Every row gives one point. The window is the flat piece filled in between its corners: a triangle in 3 columns, a solid with four corners in 4, and so on. A path goes straight from each point to the next, and from the last back to the first. After which points does the path pass through the window?

Window (4 x 4):
[[-0.45  0.28 -0.52  0.01]
 [-0.29 -0.50 -0.07  0.14]
 [-0.32  0.38  0.30 -0.14]
 [ 0.44  0.08  0.33 -0.18]]
Path:
(1): [-0.38 -0.02 -0.01 -0.54]
(2): [ 0.39  0.06  0.69 -0.37]
(3): [ 0.43  0.03  0.65 -0.05]
(4): [0.40 0.26 0.29 0.05]
(5): [ 0.24 -0.08  0.28 -0.37]
(6): [ 0.17 -0.14  0.10 -0.52]
(7): [0.20 0.00 0.26 0.21]
(8): [-0.03  0.47 -0.03  0.05]
Through the window after points: 4, 6

Window (8 x 8):
[[ 0.35  0.01  0.48  0.10  0.20  0.35 -0.22 -0.23]
 [-0.47 -0.31  0.48 -0.18 -0.19 -0.34 -0.04 -0.46]
 [-0.22 -0.38  0.03 -0.50  0.13 -0.31 -0.60 -0.33]
 [ 0.43  0.54 -0.13 -0.18  0.59 -0.33 -0.14  0.11]
 [ 0.41  0.43 -0.32 -0.49 -0.31  1.00  0.82  0.13]
 [ 0.03 -0.11 -0.49 -0.09  0.65  0.29  0.40  0.27]
 [-0.62 -0.15 -0.04  0.03 -0.52 -0.29 -0.56 -0.30]
 [ 0.46 -0.33 -0.19 -0.05  0.29 -0.17  0.14  0.43]]
Path:
(1): [-0.10  0.03  0.22 -0.30 -0.01  0.21 -0.06  0.04]
(2): [ 0.25  0.07 -0.07 -0.09  0.03  0.03  0.24 -0.35]
(3): [ 0.14 -0.03 -0.24 -0.11 -0.29  0.22  0.12 -0.51]
(4): [-0.27  0.11 -0.07 -0.25 -0.21  0.21 -0.02  0.22]
(5): [ 0.24  0.12  0.15 -0.49  0.58  0.21 -0.01  0.60]
(6): [ 0.48  0.21 -0.10  0.05  0.43 -0.12  0.00 -0.25]
(7): [ 0.01 -0.01 -0.35  0.01 -0.11 -0.24 -0.10 -0.38]
(8): [-0.25  0.01  0.18 -0.19  0.08 -0.05 -0.37  0.10]
(9): [-0.14  0.06 -0.02 -0.35  0.47  0.34  0.03  0.61]
(10): [ 0.11 -0.21 -0.59  0.08  0.37  0.08  0.40 -0.24]
(11): [-0.04 -0.20 -0.29 -0.10 -0.14  0.03 -0.08 -0.34]
(12): [-0.50 -0.50  0.61 -0.17 -0.35  0.14 -0.03  0.59]
Through the window after points: 1, 3, 7, 9

Window (9 x 9):
[[-0.33  0.30 -0.22  0.41  0.22  0.47  0.71  0.16  0.07]
 [ 0.22 -0.43 -0.42  0.16 -0.15 -0.17 -0.29 -0.89 -0.20]
 [ 0.25  0.04 -0.04  0.38  0.72 -0.40  0.01  0.73  0.20]
 [-0.05  0.06 -0.57  0.01 -0.38  0.05 -0.19 -0.67  0.33]
 [ 0.45  0.11  0.41  0.40  0.21 -0.06  0.41  0.46  0.13]
 [ 0.02  0.18  0.80  0.16  0.28  0.25 -0.08  0.03 -0.18]
 [ 0.24 -0.12  0.03 -0.59 -0.24  0.29  0.12 -0.09 -0.64]
 [ 0.10  0.39  0.17 -0.23  0.21  0.30  0.44 -0.49 -0.17]
 [-0.18  0.15 -0.86  0.29 -0.29 -0.67  0.20 -0.07 -0.10]]
Path:
(1): [-0.01 -0.15  0.27 -0.10  0.32 -0.18  0.26  0.18  0.09]
(2): [ 0.18  0.38  0.06  0.40  0.17  0.16  0.12  0.07 -0.33]
(3): [ 0.30  0.39 -0.28  0.31  0.17  0.02 -0.17  0.07 -0.12]
(4): [ 0.05 -0.25  0.09  0.07  0.01 -0.36  0.17 -0.06  0.08]
(5): [-0.16 -0.16  0.17  0.00  0.15 -0.16  0.42  0.07 -0.05]
(6): [ 0.59  0.51 -0.02  0.40  0.34  0.28  0.14  0.16 -0.22]
(7): [ 0.34  0.63 -0.15  0.39  0.10  0.27  0.02 -0.23 -0.66]
(8): [-0.07 -0.51  0.23 -0.35  0.19 -0.22  0.17  0.11  0.34]
(9): [-0.39 -0.12 -0.02 -0.16  0.00 -0.10  0.36 -0.07  0.38]
(10): [ 0.36  0.42 -0.28  0.55  0.26  0.30  0.15  0.02 -0.19]
(11): [ 0.47  0.12 -0.38  0.29 -0.31  0.04 -0.32 -0.53 -0.36]
(12): [-0.06 -0.57 -0.26  0.06  0.15 -0.26 -0.02 -0.65  0.03]
Through the window after points: 7, 9, 11

Window (12 x 12):
[[-0.19 -0.64  0.22  0.60 -0.44  0.00 -0.33 -0.38  0.30 -0.39 -0.23 -0.28]
 [ 0.03 -0.04 -0.08 -0.06  0.33  0.10 -0.19 -0.30  0.31  0.12  0.46  0.39]
 [ 0.16  0.64  0.10 -0.23  0.01  0.07  0.18 -0.09 -0.29 -0.23  0.15  0.16]
 [-0.58  0.17  0.13  0.04 -0.08  0.50 -0.37  0.39  0.60 -0.13  0.29  0.05]
 [ 0.37 -0.23  0.11 -0.35 -0.02 -0.02  0.25  0.27  0.07 -0.31 -0.16 -0.26]
 [ 0.22 -0.23 -0.67  0.13  0.26  0.04  0.42 -0.03  0.36 -0.44 -0.31  0.47]
 [ 0.05 -0.36 -0.84 -0.12 -0.57 -0.05  0.20 -0.94  0.41 -0.55  0.06 -0.14]
 [ 0.20 -0.28 -0.36 -0.38 -0.04  0.94 -0.35 -0.25  1.20 -0.16 -0.09  0.48]
 [-0.68 -0.12  0.30 -0.34 -0.31  0.03  0.41  0.19 -0.21 -0.21 -0.53  0.34]
 [ 0.29  0.15 -0.41  0.38 -0.09  0.03  0.38 -0.92  0.32  0.35  0.52  0.08]
 [-0.04 -0.75 -0.11  0.42 -0.07  0.49 -0.09  0.10  0.05 -0.32 -0.03  0.04]
 [ 0.19 -0.09 -0.39  0.00 -0.37 -0.14 -0.29  0.18 -0.15 -0.19 -0.25 -0.38]]
Path:
(1): [-0.03 -0.17 -0.27 -0.23  0.19  0.35 -0.03 -0.38  0.43 -0.05 -0.23 -0.04]
(2): [-0.20 -0.04  0.10 -0.27  0.08  0.39 -0.21 -0.38  0.15 -0.18 -0.06 -0.13]
(3): [ 0.15 -0.20 -0.39  0.36 -0.73 -0.24  0.27  0.25  0.36 -0.12  0.30  0.41]
(4): [ 0.15  0.06 -0.04  0.08 -0.21  0.07  0.02 -0.16  0.17 -0.07  0.39  0.37]
(5): [-0.15  0.26 -0.42 -0.20  0.29  0.26  0.21 -0.54  0.12 -0.17 -0.34 -0.53]
(6): [-0.32  0.29 -0.18 -0.10  0.18  0.53 -0.11 -0.27  0.25 -0.56 -0.45 -0.58]
(7): [-0.20 -0.34  0.14  0.04 -0.44 -0.08  0.11  0.03  0.11 -0.07  0.08  0.45]
(8): [-0.06 -0.34  0.11 -0.07 -0.98  0.00  0.21 -0.20  0.24 -0.26  0.06  0.38]
(9): [-0.32 -0.22 -0.09  0.04  0.01  0.11  0.02 -0.19  0.11 -0.30 -0.30 -0.09]
(10): [-0.10 -0.34 -0.16  0.07  0.10  0.34 -0.14 -0.29  0.21 -0.04 -0.24 -0.31]
(11): [ 0.10 -0.27 -0.04  0.17 -0.38  0.02 -0.07 -0.18  0.34 -0.33 -0.01  0.03]
(12): [ 0.25 -0.19 -0.02 -0.04 -0.40  0.37 -0.21  0.31  0.55 -0.34  0.29  0.44]
Through the window after points: 4, 6, 8, 10, 12

Window (14 x 14):
[[ 0.01  0.06  0.33 -0.12 -0.67 -0.32  0.33  0.11  0.36 -0.17  0.47 -0.43
  -0.19 -0.04]
 [ 0.10 -0.08  0.29  0.13 -0.16  0.00 -0.20 -0.16  0.55 -0.33  0.35  0.16
  -0.84 -0.20]
 [ 0.46 -0.13  0.03  0.50  0.07  0.06 -0.16 -0.02  0.03 -0.39  0.74 -0.51
   0.40  0.70]
 [ 0.51 -0.07 -0.29  0.17 -0.15  0.49 -0.01 -0.32 -0.24  0.01  0.34 -0.49
   0.02 -0.02]
 [-0.06  0.18  0.06 -0.32 -0.40 -0.53  0.39 -0.72  0.18  0.17 -0.47 -0.21
  -0.05  0.09]
 [ 0.46  0.38  0.57 -0.12 -0.26  0.23 -0.44  0.21  0.32  0.23  0.24  0.34
   0.00  0.08]
 [ 0.33 -0.46 -0.23 -0.72 -0.04 -0.03 -0.18 -0.01  0.38  0.35  0.28  0.56
  -0.48 -0.14]
 [ 0.12  0.22 -0.35 -0.20 -0.40 -0.22 -0.19 -0.23  0.77  0.13  0.10 -0.17
   0.01 -0.25]
 [-0.40  0.49 -0.03  0.14  0.25 -0.47  0.63  0.03  0.15  0.32 -0.65 -0.36
   0.15  0.12]
 [ 0.32 -0.17 -0.69  0.56 -0.36 -0.35  0.10 -0.50 -0.11  0.04  0.47  0.28
  -0.03 -0.37]
 [ 0.00 -0.57 -0.02  0.35 -0.38  0.23 -0.18 -0.04  0.27  0.30  0.40 -0.09
   0.19 -0.29]
 [ 0.10 -0.53  0.46 -0.12 -0.15 -0.47 -0.27  0.98  0.33 -0.43 -0.25  0.17
  -0.33  0.00]
 [-0.30  0.33 -0.15  0.20 -0.12 -0.96 -0.37  0.39 -0.03  0.37 -0.24 -0.20
  -0.03  0.42]
 [-0.30  0.36 -0.07 -0.68  0.23  0.39 -0.94  0.55  0.08  0.13  0.05  0.58
   0.35  0.35]]
Path:
(1): [ 0.22  0.17  0.25 -0.04  0.47 -0.52 -0.20 -0.19  0.24 -0.22  0.29 -0.46
  0.27 -0.37]
(2): [ 0.13  0.09  0.38 -0.19  0.28 -0.56 -0.56  0.21 -0.10 -0.01  0.28  0.02
 -0.15 -0.30]
(3): [ 0.09  0.07 -0.02  0.00 -0.42  0.11  0.01  0.02  0.49  0.09  0.11  0.11
  0.01  0.29]
(4): [ 0.08  0.01 -0.06  0.06 -0.32  0.09 -0.18  0.19  0.41  0.12  0.11  0.23
 -0.18  0.19]
(5): [ 0.05  0.03  0.47 -0.43  0.07 -0.66 -0.31  0.00  0.14 -0.04  0.16 -0.07
  0.18 -0.22]
(6): [ 0.26  0.08  0.42 -0.32  0.24 -0.31 -0.04 -0.14  0.19  0.05  0.47 -0.10
  0.11 -0.72]
(7): [ 0.17  0.01  0.09 -0.02 -0.34  0.10 -0.04  0.07  0.36  0.03 -0.03  0.08
 -0.11  0.18]
(8): [ 0.09  0.04  0.23  0.03 -0.53  0.30  0.14  0.14  0.09  0.04 -0.05  0.10
 -0.25  0.50]
(9): [ 0.42  0.21  0.22 -0.20  0.23 -0.52 -0.67  0.02  0.47  0.12  0.40  0.07
  0.25 -0.53]
(10): [-0.01  0.14  0.25  0.03 -0.02 -0.57 -0.08  0.06  0.17  0.25  0.18 -0.13
  0.18 -0.44]
(11): [-0.11 -0.07 -0.40  0.15 -0.49  0.12  0.08  0.11  0.21 -0.07 -0.16 -0.20
 -0.36  0.96]
(12): [ 0.09  0.47 -0.66 -0.15 -0.74  0.35 -0.24  0.13  0.12  0.01 -0.03  0.34
 -0.16  0.67]
(13): [ 0.01 -0.07  0.27 -0.14  0.10 -0.34 -0.13 -0.18  0.40  0.06  0.11 -0.17
  0.01 -0.26]
(14): [-0.09  0.32  0.13  0.01  0.07 -0.66 -0.49 -0.10 -0.23  0.08 -0.02 -0.38
  0.30 -0.64]
(15): [ 0.18 -0.13 -0.20  0.25 -0.49  0.10  0.32  0.08  0.49 -0.03  0.13  0.11
 -0.28  0.70]
(16): [-0.13  0.09 -0.11 -0.03 -0.49  0.04  0.19  0.01  0.19  0.34 -0.24  0.10
 -0.11  0.28]
Through the window after points: 8, 10, 12, 16
